Rows are points. To make a cloud, some directions were put in groups of two or more. Within a group, all points are equally far from the middle, so they leave a hole (a ring in 2 directions, a hollow ball in 3). The other directions are filled evenly. Then the cloud was stretched, turned, moved and blurred a little. How many holes are there, and how many directions does each take, smallest first?
In the rows, zero is written as 128.

Cloud (21 x 3)
[[172 144 145]
 [164  86 162]
 [ 91 100  98]
 [ 94 106  91]
 [161 155 115]
 [103 117  84]
 [176  96 160]
 [163 118  87]
 [145 108  81]
 [140  78  94]
 [182 132 136]
 [177 140 137]
 [ 95  85 148]
 [128  67 114]
 [169 112  91]
 [112 152  93]
 [151  94 173]
 [ 89 163 133]
 [118  82 166]
 [173  76 140]
 [189 108 129]]
Holes: 1 (3)

Cloud (20 x 3)
[[136 189 116]
 [149 109 142]
 [124 150  65]
 [182 116  99]
 [108 121 149]
 [131 190 113]
 [118 167 151]
 [144  82  89]
 [118  82  97]
 [164  89 110]
 [ 91 105 118]
 [ 98 117  79]
 [133 166 150]
 [119 168  77]
 [183 135 103]
 [111 164  77]
 [171 108 122]
 [141 185 100]
 [146 187 116]
 [169 137  72]]
Holes: 1 (3)

Cloud (28 x 4)
[[164 161  79 110]
 [166 109 136 164]
 [111  81  99  96]
 [130  76  90  98]
 [173 144 150 150]
 [114 162 148 137]
 [131 141 159  96]
 [166  92  66 109]
 [138 160 157 132]
 [179 114 102  82]
 [175 108  61 127]
 [101 132  75  83]
 [172 118 136 166]
 [103 143  62 152]
 [167 118 147  85]
 [155  82 138 125]
 [139  79 133 128]
 [184 114  73 108]
 [144  83  70 104]
 [114  87  75  95]
 [130  83  71 100]
 [ 95  94 116  96]
 [160  80 135 116]
 [172 120 115  75]
 [164 154 153 144]
 [ 98  90 113  97]
 [174 127 159 135]
 [142  74  94  98]]
Holes: 2 (2, 2)

Cloud (28 x 4)
[[160 137  81 101]
 [133 125 179 149]
 [ 83 126 130 149]
 [134 109 145 108]
 [ 66 112  92  63]
 [126 148 102 189]
 [111 185 172  86]
 [153  63 167 113]
 [ 74 206  94 104]
 [167 142  92 107]
 [175  92 131  99]
 [134 141 108 108]
 [118 118 130 168]
 [174 131  89  96]
 [127 121  98  64]
 [164 126 144 135]
 [146 113 178 121]
 [141 151 181 139]
 [120 166 154  96]
 [155 180 110 127]
 [ 79  78 120 131]
 [108 102  87 152]
 [ 98 168  79 165]
 [122  76 137 120]
 [ 75 145 108 154]
 [ 69 155 138  89]
 [168 117 143 169]
 [ 87 146 190 131]]
Holes: 0

Cloud (50 x 6)
[[165 105 101 166  74 116]
 [113  74 116 155  91 159]
 [108 150 153 136 122 198]
 [134 145 101 101 106  56]
 [142  75 144  98 152  95]
 [ 72 171 134 133  91 137]
 [135 145 122  67 129  80]
 [120 180 137 187  89 123]
 [123  93 149  88  85 108]
 [100 161 145 134 108 190]
 [168 104 111 137 154  72]
 [174 150 136 137 155  69]
 [ 62 124 131 101 153 115]
 [ 76 159 106 157 111  78]
 [127 119 125 197 163 150]
 [ 95 141  82 129  86  81]
 [146 157 119 115  81  65]
 [ 79 150  90 126 126  75]
 [121 139  72 152  71 116]
 [115  91 120 186 122 172]
 [105 114 164 143 184 157]
 [165 172 131 147  70 111]
 [124 188 132 126 163 157]
 [127 156 106 188 162 136]
 [163  83 126 155  76 129]
 [ 99 172  95 162  97 158]
 [108 162 136 128 146 191]
 [129 130 175 170 177  95]
 [103 190 131 159  88 139]
 [116 186 157 106 141  86]
 [121 118  85 102 119 180]
 [125 193 147 147  81 114]
 [ 96 166 122 137 114 189]
 [140  94  91 173 158 130]
 [ 86 141  87 103 111  79]
 [ 78 103 146 122 177 130]
 [143 186 144 135 164  85]
 [ 96 124 101 186  88  95]
 [155 134  62 145 134 128]
 [105 152  78 120 161 144]
 [100 153 169 131  93 174]
 [151 119 124  92  80 167]
 [ 85 153 100 134  94 173]
 [117 109 107  68 153 112]
 [ 67 165 138 111 149 105]
 [ 90 126 121 114 174 165]
 [162  91 150 149  73 111]
 [111 123  89 147  95  60]
 [157 153  95 105  72 143]
 [109 133  91  78 136  84]]
Holes: 3 (2, 2, 2)

Cloud (51 x 6)
[[137 144 101 138  82  75]
 [ 97 171 148  95 127 160]
 [173 174 135 151 167 121]
 [ 89  95 147 109  98 126]
 [140 177 108 186 162 139]
 [191 114 130 118 169 134]
 [115 116 106 165 114  43]
 [132  98 158 106  93 148]
 [ 94 138 132 149  93 196]
 [161 138  98 139 159  61]
 [ 92 109  85 167 149 101]
 [113  83 101 133 158 115]
 [152 125  90 123  74 119]
 [124 188 122 184 145 124]
 [115 119 160 179  93 155]
 [168 170 146 130 130 178]
 [125 155 110  83 186 114]
 [108 172 161  79 158 115]
 [124 167 115 143 214 114]
 [ 64 133 171 153  94 118]
 [147  97  87 191 102 125]
 [105 129 118 162 209 116]
 [105 176 141 158 112 167]
 [120 108 149 160  63 149]
 [132 149 124 116 200 177]
 [139 187 134 152 192  84]
 [142 106 123 119  55 149]
 [172 105 136 129 171 106]
 [184  95 156 130 129 176]
 [ 84 154 167 140 144 159]
 [140 132  99 115 153  56]
 [176 150 110 141 177  82]
 [120 120 127  80 111  90]
 [176 174 132 159 106 148]
 [ 90 159 164 130 175 148]
 [127 114 135 190  80 176]
 [ 78 102 150 115 176 102]
 [ 67 143 117 175  96 117]
 [120  83 105 115 136 109]
 [149  89 152 131 162 138]
 [140 151  64 108 122 147]
 [104 121 186 158  99 111]
 [135 108 172 129  89 142]
 [178 159 143 130 171 126]
 [ 89 123  98  99 156 182]
 [106 130 154 139  59  82]
 [ 73 123 100 120 114 167]
 [ 62 113 144 105 154 130]
 [129 154 155 134  63  89]
 [127 173 131 139  72  80]
 [ 97 169 101 193 150 104]]
Holes: 2 (2, 3)

Cloud (84 x 8)
[[125 127  80 144 170 137  93 127]
 [123 132 169  62 124 120 151 126]
 [ 63 105 137  99 115 130 163 142]
 [159  93 110  80 131 138 163 142]
 [144 145  86  51 133  99 133 157]
 [145 136  90 123 118 111 142  43]
 [ 84 116 110  94  89 101 121  68]
 [162 101 118 123  98 119 143  53]
 [119 173 126  88 204 111 170  97]
 [166 136 136 137 135 166 182 122]
 [160 138 100 125  89  92  85 108]
 [178 133 131  88 167 111 173 178]
 [161 139 146 127 197  98 151  83]
 [ 87 123 115 168  92 166 146 107]
 [160  76 125  72 132 147 155 123]
 [ 78 176 100 132 124 135  97 154]
 [164 153 132 147 158 185 104 157]
 [154 166  84  61 132 100 114 136]
 [ 93 101 134  73 171 191  99 113]
 [170 106  93 154 146 122 128  93]
 [115  95 124 107  78  91 104 117]
 [164 168  77 192 139 107  89 147]
 [137 109 205 133 115 163 133 124]
 [ 87 165  99  58 148 134 136 113]
 [ 70  70 140 118  94 120 132 103]
 [111 172 133 128 109 175 145  84]
 [148 103 133 133  92 198 110 105]
 [106 146 151  61 106 147 107 104]
 [111 118 162  63 146 157 132 177]
 [126 136  67 122 135 101 182  62]
 [166 140  89 100 166 184 145 122]
 [148  99 140  84 159 154 173 139]
 [123 128 108 108  97 158 179 138]
 [101  91 130  62  92 142 130 152]
 [129 110 141 137 158 204 119  86]
 [146 101 180 115 193 168 129  98]
 [156  65 130 121 116 151 134 136]
 [115 122 154 149 106 105  71 132]
 [144 160 122  82 180 150 161  73]
 [ 91 118 162  56 146 134  86 163]
 [ 80 124  79 152 130  98 125 124]
 [121 139 173 179 177 147 136  64]
 [ 94 102  78 136 123 123 159 127]
 [184 142 115  84 140 175 148 136]
 [134 150 150 135 133 191 169 103]
 [172 153 175 101 154 173 116 140]
 [185  81 154 102 183 144 108 131]
 [135  86 114  87 175 117  98  74]
 [156 147  28 131 125 124 103 159]
 [138 154 158  61 118 115 105 153]
 [133 134  53  82 122 123 115  98]
 [101 172 174 135 161 153 122 137]
 [117  78 150 132  82 170 131 122]
 [157 128 134 178 142 157 156 150]
 [152 131 160  60 180 164 132 149]
 [167 155  83 163 134 154 120  83]
 [179 111 127 121 186 152 138 107]
 [137 158 140  62 168 159  75 160]
 [152 100 150 179 122 124 130  78]
 [149 124 177  89 149  71  84 125]
 [109 151 145 162 145  66 176  65]
 [134 131  99 138  79 112  72 139]
 [114 144 111  95 205 118 157  53]
 [127 122 149 132 179 177  87  95]
 [138 114 113 107 160  66  98 125]
 [ 79  94 176 106 103 116 154 123]
 [173 214  69 113 165 138 160 139]
 [ 68 161 108  86 137 132 142 172]
 [156 113 173 165 108 113 145  98]
 [ 98 155 118 138 169 197 151 134]
 [117 117 171 103 195  94 146 120]
 [ 97  89  76  68 114 148  97  83]
 [145 117 123 134 189 131 150  41]
 [129 139 155 115  96 134 174  79]
 [140 145 141 112 109 192  81 135]
 [139 159 164 110 124  78 107 131]
 [115 138  80 106 140 154  60 143]
 [187 143 179 108 189 142  92 141]
 [121 119 124  88 148 118 205 107]
 [125 158  87  68 158  92 153 117]
 [ 86 154 134 169 103  91 148  68]
 [126 124 128  95 214 118 140 111]
 [185 126  75 132 127 126 157 118]
 [115 161 121 169 123  60 149 102]]
Holes: 1 (6)

Cloud (75 x 8)
[[154 186  82 133 178 169 127 164]
 [117 194  66  91 126 127 153 143]
 [115 171 125 149 114  85 143 167]
 [118 144 150 183 198 122 152 159]
 [142 152 207 131 122 138 103 122]
 [ 74 151 101 104 102 184 145 148]
 [117 200 107 142 150 186 123  79]
 [ 81 109  88 117 146 157  99  85]
 [158 137  94 100  98 158  92 146]
 [ 89 126 118 112  84 144 112  50]
 [118 141 141 202 158 122 105 100]
 [119 137  40 123  91 161 136 102]
 [ 85 136 163 177 195 139 102 147]
 [112 127 114 165  92  78 117 110]
 [103 146 165 176 170 119 107  90]
 [106 182 142 178 115 110  98 106]
 [133 115 129 129  91 109  79 165]
 [146 148 141 124 100 101 177 180]
 [136 161 112 155 174 159 195 138]
 [116 164 125  75 107 145 133 179]
 [102  94  96 171 119 103 100 150]
 [159 174 140  91  57 139 131 133]
 [145 193 125  87 165 132 163 164]
 [ 99 157 139 180  92 142 149 147]
 [112 118 120 178 207 119 132 135]
 [133 131 132 126 198  90 148 149]
 [140 188 125 155  99 177 161 127]
 [129 117  81  63 106 140 124 110]
 [127 139  71 129 128 188 151 166]
 [140 148 110 128 147 101 191 112]
 [123 132  64 170 155 159 112  86]
 [118 184  79 148  79 173 135 120]
 [122 188  83 170 143 185 108  99]
 [ 79 138  93 155 167 157 115  63]
 [ 67 109 142 147 158 168 135 159]
 [101 165 163 174 142  95 125 116]
 [ 84 168 113 140 160 156 180  92]
 [160 131 113  76 114 143  88 123]
 [100 167  93 155 109  99  67 110]
 [ 81 140 133 162 170 130 153  81]
 [ 94 136 128 147 147 170  71  77]
 [131 128 141  87  77 110 116  68]
 [ 81 165 148 121 128  97 145 143]
 [136 205 119  79 112 127 101 145]
 [117 133 187 149 188 111 116 137]
 [137 184 158 117 172 115 136 188]
 [172 194  90  97 124 106 100 128]
 [167 152 157 111 130 161 177 179]
 [ 87 125  58 142 135  97 143 122]
 [141 179  96  68 149 156 119 151]
 [139 137 151 105  60 102  90 123]
 [128 123 109 137  78 118  74 145]
 [159 163 154 183 159 133 109 161]
 [118 185 106 119 101 103  78  87]
 [143 179  92 126 131 138 161  72]
 [ 91 182  94 126 147 208 104 107]
 [105 193 117 145 111 100 113 161]
 [137 151  86 133 150  98  57 132]
 [104 146  71 137 199 168 145 123]
 [126 171  95 159 170 171  91  87]
 [111 173  49 125  98 152 166 122]
 [ 80 144 156 135  74 142 144 147]
 [129 159 188 146 127 187 136 153]
 [130  89  97 134  97  85  98 132]
 [100 117 169 142 113 142 117  59]
 [123 110 168 118 105 121 142  67]
 [105 152 116 121 129 223 148 116]
 [126 122 100  75  80 127 181 111]
 [133 138 117 166 164 161 154 198]
 [178 146  99  97 135 137 182 178]
 [173 138  85  90 128 150 167 172]
 [154 121 141  76 110 129 172  88]
 [145 153  97 118  65 128  90 148]
 [135 142 149 157 144  75 162 142]
 [ 93 101  74 154 110  98 140 122]]
Holes: 3 (2, 3, 3)

Cloud (91 x 9)
[[111 145 139 153 102 217 161 139  93]
 [180 130 112 131 126 194 157  98  89]
 [139 190 129  97 135  98 163 154 125]
 [162 119 136 101 135  65  67  76 134]
 [137 115 190 157 180 110 126 102  97]
 [108 183 107 105  89 146  80 135 105]
 [110 166 156 108  89 179 151 105 119]
 [ 87 163 151 136  97 110 116 118 181]
 [123 106 140 103 203 133 111 105 117]
 [ 47 122 108 108  95 156 163 109  94]
 [174  68 122 135  99 166 115 125 141]
 [152  96  90  83 136 134  73  93  92]
 [169 122  73 162 137 183 133 118 107]
 [151 143 179 155 176 134 184 116 134]
 [ 65 143 125 123 128 139  55 131 131]
 [107 144 118 188 123 138 108  78 136]
 [ 91 138 109 148 139 152 186  72 132]
 [161 151 158 137 149 132 202 142 102]
 [122 128 151 135  80 145  59 171 125]
 [ 80 113 113 122 117 182  96 161 159]
 [129 170 190 124 110 140  87 119 121]
 [173 156  98  79 101 121  78  86 105]
 [137 105 133 143 200 142 158 105  88]
 [130 166  65  85 108 125 139 128  70]
 [115  83  75 135 114 134  92 156 170]
 [ 78 153 163 185 100 130 124 137  81]
 [ 71  88  86  98  88 138 105 159 115]
 [118 170  73 131 169 104 116 110 163]
 [109  77 141 147 156 125 126 168  87]
 [140  62 122 143  98 171 140 111 103]
 [122  67 103 113  99 157 107  93  86]
 [210 134 134 146 122 160 112 110  76]
 [134 131 116 149  80 125  78  75 132]
 [ 89  70 115 149 119 179  79 110 146]
 [ 87 122 199 124 120  73 129 107 123]
 [ 95 132 152  85  74 105  85 167 103]
 [173  79 152 139 150 136  77 128 154]
 [ 82 114  85 135  88 165 160 115  68]
 [112 157 185 167  91 117 129 162  71]
 [144 102 161 110 127  70 131  79 157]
 [127 145 186 137 100 111 143 146 175]
 [188 126 150 128 121  99 168  83 137]
 [173 107 135 161 157 104 109 165 153]
 [164 174 110  99 112 164  96 137  94]
 [112 100 188 154 129  96 106 116  86]
 [ 37 143  94  97 122  98 141  93 145]
 [123  75 143 145 106 145 137 160  65]
 [209 137 167 135  79 110 134 125  88]
 [ 74 117 160 135  95  70 118 117  92]
 [101 134 158 108 116 209 140 119 106]
 [181 155  89 118 115  76 153 120 136]
 [103 163 162 146 132 109 187 176 123]
 [205 102 125 149 145 153 133 145 128]
 [132 105 166 140  72 187 101 159 123]
 [ 78 130  85 101 119  60 101  74 153]
 [128 177 167 113 114 112 184 152  60]
 [ 79 142 118 130 121 109 122  52 155]
 [ 94 102  81 147 123  93 173 121 120]
 [104 144 121 120 146 166 180  71 133]
 [113 153 189 143  85 116  90 125 146]
 [ 37 157 106 126 152 105 149 151 144]
 [ 72 117 159 149 123 125  70 106 158]
 [180 130 113 112  61  98 112 105 143]
 [ 90 157 106  87  93 119 122  65 135]
 [172 163  97 133 144  79 104  83 161]
 [ 90 120 163 107 160  50 112 135 151]
 [137  92  73 136 135 100  78 140  90]
 [ 65 119  57 138 161 152 157 117 100]
 [ 93 135 191 148  72 121 151 119 100]
 [ 80 193 119  81 138  81 142  96  92]
 [147 116 124 151 118  70 176 130 121]
 [157 101 169 120 158 141 182 109 114]
 [153 138 188 163 106 131  78 157 125]
 [125 158  89 158  98  84 108 103 163]
 [ 81 187 123 113 141  98 114 117 171]
 [139 174 147 129 120 147 119  61  90]
 [111 147 139 170 150 163 112 184 115]
 [157 145 197 105 117 102 166  97  81]
 [ 34  81 122 152 152 139 118 145 118]
 [ 84 177 161  91 157  91 122  96 149]
 [ 83 146 129 185 128 141 161 103 159]
 [107 112 193 176 129 173 102 132 110]
 [ 67 183 148 120 140  68 112 150 131]
 [ 94 104 158 149  96 188  79 126 121]
 [120 168 165 133 136 154 122  75  74]
 [100 136 110 140  82 178 123 189 120]
 [ 70 109 163 129 105 197 153 136  87]
 [160 176 145 161 148 115 138  83  75]
 [108 152 159 114  73 163 138 143 148]
 [119 152 175 178 168 140 133 139  76]
 [ 96 135 162 110  63 165 126 124 132]]
Holes: 3 (3, 3, 3)

Cloud (98 x 9)
[[105 123 118  86  82 135 148 150 134]
 [107 166  95 103  91 130 101 168 113]
 [145 106 134 191 137 136 192 101  94]
 [105 152 132 164 154  88 196 139 108]
 [147 194 153 100 143 139 167 119 148]
 [163 194  92 162 126 171 139 135 146]
 [113 111 179 174 163 169 177  91 118]
 [119 104  86 156 194 130 163 125 107]
 [155 109 151 141 144 191 100 111  91]
 [138  85 111 161 159 141 149 107  79]
 [ 94 160 149 172 189 203 156 120 115]
 [ 63 145 164 112 179 104 138 111 131]
 [ 65 131 120  73 155  75 183 119 118]
 [122 211 189 146 152 134 117 111 141]
 [ 66 190 147 161 138 138 134 138 173]
 [ 79  97 116 107 136 137 144 109  85]
 [106 108  88 130  74  74 105 128 119]
 [145 154 169 162 153 102 206 117  96]
 [122 191 100 181 151 172 181 115 147]
 [125  99  93 107  66  85 137 150 111]
 [119  91  86  93  81 121 132 139 162]
 [142 146 194 151 137 102  96 129 145]
 [107 114 143 160 163  81 177  91  99]
 [171 125 100 183 102 186 153 115 126]
 [134 152 154 113 156  85 209 138  78]
 [121 175 124  76 136 158 176 155 128]
 [169 126  89 143  61 140 118 122 165]
 [148 133 194 165 157 154 119 102 166]
 [ 84 155 145 146 144 103 191 127  91]
 [115 166 141  81 125  64 181 124 112]
 [133 179 110 147 145 206  75 145 154]
 [118 197 100  78 151 166 131 165 156]
 [ 83 143 102 133  89 104 116 117 108]
 [114 163 141 134 200 158 141 111  85]
 [133 197 141 134 175 168 159 159 119]
 [ 71 132 164 110 103  55  83 113 122]
 [144 167 138 120 174 186 188 125 102]
 [111 162 169 155 105 146 188  95 110]
 [172 146 165 158  31 118 114 127 117]
 [172 101 131 135  88  82 138 172 108]
 [124 114 155  85 192 114 179 117  97]
 [125 106 125 171  61 132  86  83 136]
 [ 76 110 162 145 125  93 158 113  72]
 [107  93 104 157 130  84 137 137 139]
 [107  94 134 171 170 122 158 140 112]
 [153 105  93 119  95 123 149  75  81]
 [122 116 140 151 197 157 170  83 124]
 [136 133 144 150 131  87 158 187 121]
 [146 170 135 147 179 172 178 167 125]
 [148 171 110  82 170 117 116 124 103]
 [168 118 172 177 166 121 119 110  83]
 [ 80  89 178 127 126 117 148  99 106]
 [101 118 153 152 157 127  75  99 152]
 [119 195 180 131 121  76 118 120 135]
 [146 158 128 103 158 162 166 193 137]
 [ 91 166 154 138 176 135 184  81 125]
 [116  79 124 156  96 140 100 135  85]
 [104  86 125 156  94 126  86 106 140]
 [116 170 129 107 178 129 200 187 114]
 [116  93 161 141 105 141  87  50 166]
 [136 119  56 103 134 137 106 105 119]
 [152 143  76 114 142 121  92 192 128]
 [162 100  74 111 129 149  97 160 125]
 [126 106  96 141 192 162 164 140  71]
 [122  84 166  90 141 129 108 105 143]
 [117 128 131  99  90 153  58 119 112]
 [116 219 174 153 116 114 131 104  99]
 [145 135 149  90  99 151  68 120 155]
 [145 136 156 134 140 103  66  71 124]
 [ 92 145 131 165 134  87 159 160 131]
 [185 134 111 200 129 126 135 129 111]
 [137 155 133 134 191 116 140 179 116]
 [120  83  98 156 103 117  91 156 106]
 [141 177 169 119 165 125 174 134 100]
 [ 81 147 123 139 123  85 132  89 163]
 [133 118 114 142  65 148  77  88 183]
 [124 100 117 152  98 143 135 184 133]
 [120 161 140 157 128  85  90 139 155]
 [125 151  99  96 182  80 135  82 121]
 [185 134 159 185  60 160  91 129  94]
 [ 93 126 178 112 143  84  95  76 117]
 [ 93  75 146 127  84 150  91 132 136]
 [147 122 174 142  90 138  89 135 184]
 [139 113 130  72 120  85 146 120 165]
 [ 89 185 137 171 134 151 184  92 150]
 [127 151 175 151  85 128 109 144 188]
 [157 117 163 212 139 111 143 105  96]
 [110 100  81 124 153 184 137  98 119]
 [115 181 149 177 164 140 143 134 163]
 [183 136 139 187  49 150  90 112 101]
 [137 116 168 157 172 168 115 136 163]
 [141 128 104 127 178 211 101 151 121]
 [188 130 183 181 137 132 152 126  93]
 [107 162  57 151 159 144 145 117 153]
 [118 173 169 190  79 159 154  92 109]
 [111 172 110 133 174 100 174  92  75]
 [136 166 133 195 112 207 150 122 127]
 [134 173  97 165 139 200 109  84 150]]
Holes: 1 (6)

Cloud (89 x 9)
[[ 86 114 112 209 119 153 155 176  95]
 [ 78 112 146 132 118 137 143 146 181]
 [122 163 111 140 175 166 117 200 143]
 [122 167 198 107 174 141 135 103 145]
 [111 168 162 123 188 183 154 109  80]
 [124  78 125 158 111 158 155 117  66]
 [ 65 122 162 132 101 144 118 163 112]
 [144 194 152 189 142 116 122 118  91]
 [101  89 151 174 102  97 111  71  70]
 [183 154 138 174 148 126 135  92  99]
 [ 99 158  91 166 123 125  93 136 170]
 [166 183 176 108 116 163 129  93 102]
 [103 157  82 185 109  97 112 112 129]
 [ 55 100  98 129 101  90 103 153 136]
 [106 149 120 156 113  69 129 169  97]
 [ 42 139 121 112  87 116  67 100 141]
 [104 203 135 164 121 115  78 155 138]
 [ 97 159 151 131  95  79  95  92 195]
 [148 150  93  90 138 204  95 151 100]
 [115 169 128 175 169 168 160  77 132]
 [106 148  81 187 100 103  98 124 141]
 [144 162 168 161 188 206 134 148 146]
 [149 166 113 136 146 104 138 164  74]
 [ 66 152 143 183 162 130 119 120  91]
 [111 101 139 135 130  47  93  78 142]
 [131  69 117 149 144 178 128 134  96]
 [ 97 158 151 160 157  95  66 128  93]
 [109 150 151 154 185 200 118 150 162]
 [ 98  97 146 113 121  82 127 153 109]
 [159 167 123 121 139 225 111 135  81]
 [157 149 111 148  78 103 122 155 134]
 [102 123 128 136  89 124  60 176 104]
 [ 88 179 134 118 110 115 106  75  87]
 [ 98 122 144 138  96 155 102 121 193]
 [123 172 148 110 135 100 152 158 112]
 [ 91  99 180 103  97 104 113 103 118]
 [172 114  90 155 154 146 141 144 144]
 [157 171 117 194 152 214 176 154  74]
 [144  68 128 142 144 143 130 156  91]
 [136 135 174 128  79  69 100  98 161]
 [ 98 143 124 178  80  61 147  92 119]
 [145 127 156 147 113 127 165 166  71]
 [148 198 187 150 175 173 133 118 137]
 [133  91 137 178  57 139 103 159 126]
 [104 207 132 101 148 202 140 168 156]
 [ 80 120  99 135 126  91 138 135 149]
 [113 159  94 147 156 151 104  73 148]
 [106 181 148 131 172 137 186 101 108]
 [ 81 112 156 179 124 150 153  80 146]
 [125 123 140 107 170 109 154 134 148]
 [156 161  70 161 142 154 178 110  91]
 [171 114 120 153 115 159 139 171 149]
 [112 178 150 147 154 157 119 111  63]
 [181 117 148 161 156 135 152  95 106]
 [ 85  63 121 180 159 140 107 143 130]
 [114 107 159 109 154 147 149 150 161]
 [120 129 139 108 113 123 154  63 159]
 [128  61 101 142 108 150 125 138 135]
 [100 155 132 174  65  67 116  63 112]
 [152 133  84 137 180 158 111 141 156]
 [104  91 167 123  51  93 107  91 119]
 [130 164 159 187 133 166 100 123 150]
 [ 69 174 129 131 162 115  72 130 159]
 [153 144 138 186 112 135 179  90  97]
 [ 82 110 156 193 115  98 165 167 103]
 [191 144 123 104 155 112 122 135 114]
 [113  91 133 129 107 127 124 137 184]
 [121 138 129 199 143 111  82 193 104]
 [146 186 128 107 120 115 144 168 105]
 [ 44  98 136 143  80 152 110 121 125]
 [106 143  87 183 125 173 115  93 115]
 [161 195 142 111 164 164  74 135 150]
 [113 115  82 164 153 199 187 149 102]
 [ 65 138 113 182 134  99  90 123  73]
 [121 120 117 122 129  71  92 102 169]
 [ 77 183 112 107 111 155 114 103 174]
 [120 176 184 137 144 131  77 116 111]
 [ 97 116  99 169  94 139  64  93 132]
 [ 95 186 166 148  79  98 138 104 151]
 [103 109  95 173 168 193 177 143 116]
 [ 68 105 173 107 109 129 107  87 149]
 [ 97 164 148 102 114 180 120  93  96]
 [125 167 147 103 170 187  90 150 180]
 [138 139  95 185 151 144 181 154 117]
 [125 114 110 128 167 167 184  88  77]
 [ 94 108 140 143  66 159  91 113 109]
 [139 129 118  97 111 152  80 165 118]
 [175 133 134 159 168 102 128 108 121]
 [133 150 104 127  86 172 152 179  95]]
Holes: 2 (4, 4)
